Each row of a before or after table is a point. One or more steps were done to the points. Then noise was added and the rows were shuffled. The steps act on columns, c1 being the first. What was done? A step turns or swaps two columns, mirrors them in a line or flattens them onto one, adds a multiple of one to another, or multiplies or shifts one. Angles are multiples of 10 degrees, from the lower column toward the higher: turns from -170 to 170, lines from 10 to 170 but not 90. Use the fewest steps. Two steps may share a column if one is a turn and the other turns, adds or multiplies; they go together, in the order done. Otherwise the lowest column goes first.
(in the rows, 128 means zero)

Before (8 x 3):
[[134 166  88]
 [133 128 129]
 [155 162 143]
 [129 118 179]
 [ 96  55 104]
 [174 123 161]
 [165 109  98]
 [113 156 141]]
After, 8 rows:
[[ 99 139 113]
 [133 134 129]
 [134 120  75]
 [108 160 167]
 [127 172 114]
 [172 137 156]
 [168 152  95]
 [150  52 151]]
Steps: turn c1 and c2 by 40 degrees; multiply c3 by -1

Before (9 x 8):
[[125 178  90 107 141  62 134 131]
 [ 87 116  86  95 106  75 127 145]
 [144  97 107 154 131 109 117 127]
 [138 132 191 163 142 112 137  75]
 [129 141 170 148  90 134 104  99]
 [146 124 144 111 105 122 126  93]
 [124 128 130 131 110 119  84  73]
 [122 143 106 153 118 116 141  88]
 [149  99 138 159  93  91 117  94]]
After:
[[149 100 137 169  41  89  92 133]
 [121 142 103 160 103 116  90 109]
 [147 122 143 106  71 124  93 124]
 [136 133 190 174 162 112  78 107]
 [127 127 129 132  82 119  66 163]
 [ 86 115  86  84  72  74 145 134]
 [130 140 170 153  33 135  96 145]
 [126 179  90 102 160  61 131 122]
 [144  97 107 161 136 109 125 136]]
Steps: multiply c4 by 1.3; multiply c5 by 2.5; turn c7 and c8 by -80 degrees

Before, 11 rows:
[[154 125 160 120  91 151 149 139 152 150 114 169]
 [ 90 152 126 120 129 189 131 158  78 113 126 149]
 [142 106 153 173 123 162 133 163 126 131 161 170]
 [ 95 123  99 112 130 187 165 120  92 148 151 144]
 [150 118 123  67  58  87 125  99 122 119 161 149]
 [119 105 114 129 153 172 153 163 101 114 120 113]
 [117 142 160 152 155 181 182 140  95 107 144 133]
 [120 135 126 162 121 163 131 116 145 113 124 151]
 [149 103 145  95  81 121 109  83  80 149 135 122]
 [110 118 137  61 106  70 109  90 101 164 147 132]
 [130 128 126 117  54  81 139 115 106 158 134 135]]
After, 11 rows:
[[154 126 160 120  91 151 135 158  91 150 113 168]
 [120 105 115 129 152 172 114 201 123 113 120 114]
 [150 103 145  95  81 121 156  41  90 150 134 123]
 [142 107 154 173 123 162  97 191  64 131 161 170]
 [130 129 126 118  54  81 151 111  96 157 133 135]
 [ 95 124  99 112 130 187 169 132  68 148 152 144]
 [149 118 123  68  58  86 154  76  90 119 160 149]
 [120 135 126 162 121 163 143 108 109 113 124 152]
 [110 117 137  60 106  70 150  53  96 165 147 131]
 [ 91 152 125 120 128 189 101 181  47 112 127 149]
 [116 142 161 153 155 182 164 176  87 108 145 132]]
Steps: multiply c8 by 2; turn c7 and c8 by 30 degrees; add -1.5 times c12 to c9

Before (11 x 24):
[[116 151 115 139 149 164  82 131 113  75 114 109 125 150 133 146 122 125
  108 124 129 135 114  92]
 [158 113 119 115  94  84 107 129 137  94 166 109 192 146 118 104 104  90
  151  95  90 135 154 152]
 [140 119 111 130 157  66 145 148 113 103 154 117 140  99 138 113 169 113
  140 158 157 176 127 106]
 [190 128 103 132 124  85 166 147 127  94 154 124 129  80 130 196 123 134
  128 112 147 131 116 145]
 [137 160 140 164 138  69 134 142 113 141 143 109 159 135 115 155 125 119
  133 102 123 132 123 133]
 [167 103 135 103 136  91 161 140  87 132 128 112  46 128 120 124 140 159
  142 119  94 144  99 132]
 [146 123  96 118 173 124  69  97 108  93 146  69 174 151 119 101 141 120
  122 116 181 151 148 132]
 [144 137 158 138 175 161 155 113 130 125 143  97 125 100 102 178  97 153
  115 135  78  97 154 171]
 [169 109 152 131 171 149 105 150 108 134 131 107 139 177 151 129 128 149
   79 117 120 179 129  88]
 [ 94 111 144 134 122 100  92 148  82 150 130 152 113 125 129 112  99 136
  117 186 129 179  89 106]
 [136 132 171 145  97 108  68 128 119 122 123 107 185 143 107 119 116  62
  138 134 129 165 105  97]]
After, 11 rows:
[[149 139 158 139 186 159 177 114 131 126 146  98 157  99 150 179 158 154
  142 138  76  96 144 141]
 [110 107 152 132 145 150  79 148 105 134 131 110 169 175 162 128 166 147
   87 119 120 178 128  73]
 [134 112 117 114 112  79  85 129 135  92 170 108 224 150 113 103 173  86
  148  95  89 137 146 169]
 [105 123  93 116 167 127   6  99 107  92 145  68 203 153 136 100 139 117
  136 119 181 152 146 105]
 [ 86 118 111 132 140  65 163 150 113 106 154 117 173  96 116 112 120 114
  124 158 161 174 128  90]
 [131 132 172 141  83 108   5 127 119 123 123 108 213 138 126 118 136  61
  152 130 128 167 109 119]
 [172 111 143 137 115 101  57 149  84 156 127 155 140 124 140 114 111 137
  124 186 128 179 103 115]
 [125 159 139 163 139  67 139 139 112 139 144 114 190 132 131 154 135 118
  144 103 126 132 127 124]
 [100 125 101 132 129  84 204 146 125  98 152 121 161  82 128 192 187 133
  127 110 148 131 119 143]
 [ 98 104 136 102 139  85 195 141  90 132 128 116  75 126 118 125 154 159
  143 119  93 143 106 127]
 [137 149 114 137 130 165  35 127 111  72 116 109 151 149 141 147 122 128
  115 126 132 134 118  84]]
Steps: turn c1 and c17 by 120 degrees; turn c5 and c24 by -30 degrees; multiply c7 by 2; shift c13 by 30; mirror c15 and c19 in the line at 120 degrees; multiply c23 by 0.7

Before:
[[ 82  86 161 167 135 133 152 145 149 153 129 155 120 122 127 163 109 153
  147 155 169 114  98 128 138 179 144 134 139  99 161 118 155 164 107 134
  111 141 126 137  73 147  81  87 102  93 146 113 164  65 139 195 111 116
   84 110 118 124 157 151 167 112 148  98]
 [141  80  73 134 112 170  93  92 150  94 190  95 174 170  84 143 179 154
  155  86 151 146 190 100  76 153 158 129 141 135 117 159 101  96 154 155
  115  79 171  58 112 158 126 161  59 189 164 216 212  87  97 129 137 142
  112 176  63 103 108  95  86 118 108 176]
 [ 45 107 153 157 144  98 163 140 152 159 128 152  95 115 109 140  78 108
  134 117 151 105 112 146 123 164 137 127 170 108 138 125 183 184 142 163
  111 154 157 125  50 178  81  90 118 136 117 104 161 132 178 135 111 103
  110  98 174 103 161 169 120 126 127 131]
 [ 90 105 173 158 170 123 135 154 116 148 128 157 120 110  98 155 100 123
  145 145 121 120  80 142 133 174 140 165 157  84 149  96 103 153 129 104
  133 136 147 148 110 125  76 108 124  96 118 124 126 126 122 145 111 105
  114 113 138  98 156 127 159 144 154 146]
 [ 97 112 134 135 154 128 131  53 132 100 209 140 185 100 159  88 104 180
  106 142 141 106  91  96  62 114 184 101 162  86 124 160 153 147  92 121
  144  64 162 102  92 150 142 182 185 128 195 160  98 158 170 198 142 170
   54 127 105  96  87  75  53 141 162 169]
 [132 159  83  91  88 130 107 157 100 134 132 127 121 134 173 131 162 141
   87 110  99 151 161  99  92  95 114  60  97 138  91  76  92 121 150 140
  162  62 162 101 125 131  82 139 158 163 131 161 121 143  84 104 166 139
  126 152 122 156 136 108 152  82 106 163]
 [159 112  79  94  91  98  84 180 107 132 141  65 120 107 164 140 134 124
   95  87 100 130 166 134 124 110 184  81  84 145 103  89  82 137 151 110
  169 116 129  87 151 120 117 146 160 155 119 193 144 137  82  99 170 126
  122 165 133 141 135 116 156  56 123 140]
 [152 136  48  70  97 167 113 126  97 115 134 111 103 199 171 143 167 119
   73 100 118 171 139 140 128 123 154  71  81 159 110 115  63 130 203 169
  167 111 115  92 142 124 108 121 149 168 135 173 146 104  80  97 165 101
  108 156 101 139 110 123 138  74  93 167]
 [107 110 140 128 149 124 129 149 103 117 152 112 101 104 133 191 130 144
  114 113 118 113 135 121 131 182 159 110 132  99 131 108 134 141  91 111
   94 128 123 149  93 148  91 103 153 117 104 146 105 141 132 126 149 138
  149 116 136 110 141 130 152 132 154 115]
 [ 87 111 120 134 160  76 134 154 109 157 135 115  90 112 159 201 129 148
  117 144 123 133 129 150 120 128 114 140 113 130 156  69 100 139 132  88
  144 133 115 155 135 154  81  92 150 106 134 156 101 165 126 138 134 129
  105 118 153 144 156 123 144 136 111 114]]
After, 10 rows:
[[152 139  47  72  97 168 114 125  98 118 133 114 106 185 170 141 167 119
   77 108 118  70 138 139 127  89 155 157  83 156 110 112  65 126 197 166
  151 158 114  91 144 121 108 132 148 167 134 172 168 161  78 100 166 100
  108 157 102 137 114 124 124  76  93 165]
 [ 86 109 173 159 168 125 136 151 114 147 129 159 121 112  94 155 103 129
  146 148 123 130  78 144 131 163 145  78 160  84 151  95  99 149 127 108
  136 127 146 150 112 127  79 127 120  93 120 122 122 126 119 145 111 105
  114 114 134  99 155 127  91 143 152 143]
 [107 112 140 127 147 123 126 150 104 118 151 111 101 110 133 189 131 141
  112 112 119  93 135 126 130 176 158 124 132  99 134 109 135 142  91 111
  102 104 125 147  95 146  90 140 153 113 106 149 100 117 131 124 150 134
  149 112 135 112 140 131  93 132 151 119]
 [ 43 108 157 158 141  94 164 141 151 162 130 149  99 104 114 140  75 106
  136 114 151 114 112 146 123 171 135 123 166 109 135 127 185 181 144 160
  134 102 158 122  51 178  83 164 115 129 116 102 156 105 183 138 114 101
  108  99 177 100 162 170 117 124 126 135]
 [138  73  77 137 115 173  96  93 154  95 191  95 174 139  82 144 180 151
  151  84 151 107 188 103  76 126 161 108 142 137 118 159 103  92 153 157
  115 118 175  56 113 159 124 122  62 189 165 217 222 192  98 130 137 143
  111 180  63 107 109  93 180 119 106 177]
 [ 84  83 164 167 134 129 151 144 150 156 125 153 120 108 128 164 110 156
  144 150 171 107  96 131 140 172 145 101 138 100 159 117 158 167 110 137
  159  89 121 135  72 146  78 147 104  92 147 114 158 167 140 193 116 115
   86 107 115 126 155 148  72 112 143  98]
 [ 89 110 122 135 162  78 132 154 113 155 134 111  91 122 158 200 128 145
  120 145 120 136 129 148 121 127 113 113 112 130 158  74 103 135 134  89
  120 151 119 156 132 154  82 156 146 104 131 160  99  97 127 141 133 131
  104 122 155 146 155 124  98 138 117 113]
 [ 98 113 137 136 151 128 132  53 129 103 211 145 186 115 161  90 100 177
  107 141 143 129  89  93  62 135 183 168 163  87 127 157 151 149  93 122
   76 174 161 103  93 149 142 120 184 132 193 160  91 143 169 201 144 169
   55 130 110  99  84  72 221 143 159 168]
 [157 110  79  92  93  96  83 184 111 130 144  62 121 103 167 138 136 119
   96  86 100 104 164 131 121 117 182 174  84 142 104  87  82 135 153 106
  134 174 131  80 150 122 115  98 161 154 119 192 137 130  83  99 171 122
  124 163 131 143 133 112 118  56 120 141]
 [131 158  81  90  85 132 105 155 100 137 131 131 124 135 175 131 162 141
   89 112 100  90 157 102  94  86 110 189  99 135  91  76  93 117 149 140
   92 187 164 105 126 136  79 108 160 168 133 163 122 161  83 106 168 141
  123 151 123 154 132 112 112  81 108 161]]
Steps: turn c14 and c49 by 20 degrees; turn c22 and c26 by -50 degrees; turn c22 and c28 by -140 degrees; turn c38 and c50 by -140 degrees; turn c37 and c38 by 60 degrees; turn c44 and c61 by 150 degrees
